Rows are points. To make a cloud, some directions were put in groups of two or more. Within a group, all points are equally far from the middle, so they leave a hole (a ring in 2 directions, a hollow ball in 3). The other directions are filled evenly. Then the cloud was stretched, turned, moved and blurred a little. How many holes are there, and how many directions does each take, smallest first?

Cloud (14 x 2):
[[-22  -9]
 [  2 -11]
 [ 31  38]
 [ 27  10]
 [-60 -10]
 [ 12 -31]
 [ 29 -29]
 [ 22  16]
 [ 34 -11]
 [-29   9]
 [-41  18]
 [-27  30]
 [-26  12]
 [ 27   3]]
Holes: 0

Cloud (21 x 3):
[[-37 -29  33]
 [-45   3 -15]
 [  0 -12  11]
 [-27  30 -17]
 [ 17  56   8]
 [-12 -19   3]
 [-35 -14  -4]
 [-22  27 -49]
 [-10 -35 -20]
 [-27  23  12]
 [-29 -29  22]
 [ 18  60  19]
 [ 21  16 -42]
 [-39  12 -31]
 [-42 -32  18]
 [-25 -52  -6]
 [-21   7  19]
 [ -2  35  13]
 [ 32  12  -4]
 [  7 -19  50]
 [ 21  36  -8]]
Holes: 0

Cloud, 21 rows:
[[ 29  13  43]
 [ 20  19  39]
 [-26 -13  12]
 [  3 -19 -25]
 [ -3  14  49]
 [  0 -47  29]
 [-37  -8 -17]
 [-11  37  -7]
 [ -7  37 -27]
 [ 20  -2  37]
 [ 28 -32  34]
 [  6   7 -50]
 [ -3 -27  19]
 [-51 -32 -13]
 [-47  13  -1]
 [ 21  13  29]
 [-56  27  -4]
 [-45  24  -7]
 [  6  23  19]
 [ 43  18   0]
 [ 41  -2  27]]
Holes: 0

Cloud, 30 rows:
[[ 45  -6   9 -28]
 [ -1  -4  24  -7]
 [-13 -32 -35  13]
 [ 22  44   2   9]
 [  5  36  22   4]
 [-21  15  13 -38]
 [ -9 -23  17  22]
 [-10  14 -16 -46]
 [-32  30  23  -6]
 [-39   8 -38  -9]
 [ 34  -4  13 -30]
 [ 55   4 -16  -6]
 [-51  -5 -20  33]
 [-27 -24 -33   5]
 [-40 -25 -11  31]
 [-23  10  11 -37]
 [ -1  31 -12 -48]
 [ 45   6  21  20]
 [-15  -6 -27 -29]
 [-41 -18 -18  36]
 [-13   4   8  42]
 [  3  37  -5  33]
 [ -2  29  18 -35]
 [ 60  -4  18 -10]
 [-20  24 -37   2]
 [-28  32   8  35]
 [ -3  -9  -8 -40]
 [ 27  35  18  -8]
 [ 22  20   3 -40]
 [-23  26   5  39]]
Holes: 1 (3)

Cloud (48 x 6):
[[ 29  37 -26 -13 -13  -7]
 [  7  44  30   8  -7  33]
 [ 11  20  29 -48  22 -31]
 [ 16   1  31   4 -19 -38]
 [ 27  12  -9 -33  16 -55]
 [  1  19  60  36  13 -10]
 [  3   8  -2  25 -38  17]
 [ 12   4  59  35  30   0]
 [  0   2  -7 -25  57 -10]
 [ 22  18  23 -33 -22   8]
 [ -9  14 -15 -26  13 -47]
 [ 28 -14  22 -12  -3  24]
 [-11   5 -11 -18  -7 -49]
 [  1  -9 -23 -33  48 -11]
 [  4  26  25 -48  10 -22]
 [  7 -10 -46 -39  18  -1]
 [  8 -38 -13  -5   7 -17]
 [ 22  -3  35  35  11 -28]
 [ 41  -9  13 -45  47 -30]
 [-10  -6  46 -16   3 -29]
 [-22  29 -12  -9  20 -33]
 [-31  -6 -47  -6  16  11]
 [-35  23 -48  -2  -1  21]
 [ -8  23  24  30 -24  38]
 [-34 -21 -15  12  20   4]
 [ -2   8  28   7  38  38]
 [  6  53 -18   9  -4  -3]
 [ 35 -14 -15  14  24 -23]
 [-22  45 -16 -26   6  -7]
 [ -8 -20  23 -26  26  20]
 [ 11  23  14   6  23  44]
 [ 15  26 -37   7 -23   0]
 [-27  12 -14  41 -17  33]
 [ 50  -8 -10 -31  36  -6]
 [-11  22   3  -9  26  44]
 [ 38  -6  -5 -41  20  11]
 [  8 -13 -22 -30  40 -36]
 [ 20 -24  21 -22   3  18]
 [-30  13  14 -16  -1  42]
 [  2  10  55  11  48   5]
 [-17  -8 -31 -13 -37   1]
 [ 50  -5  40 -35  39 -30]
 [ 15  58  27  -1   9   3]
 [ -9  18 -30 -48   1  12]
 [-40  18 -51  -9  -8  14]
 [-37  35   2  34 -23   2]
 [ 20  15  29 -20 -29   9]
 [ 22  20  20 -40 -18   3]]
Holes: 3 (2, 2, 2)
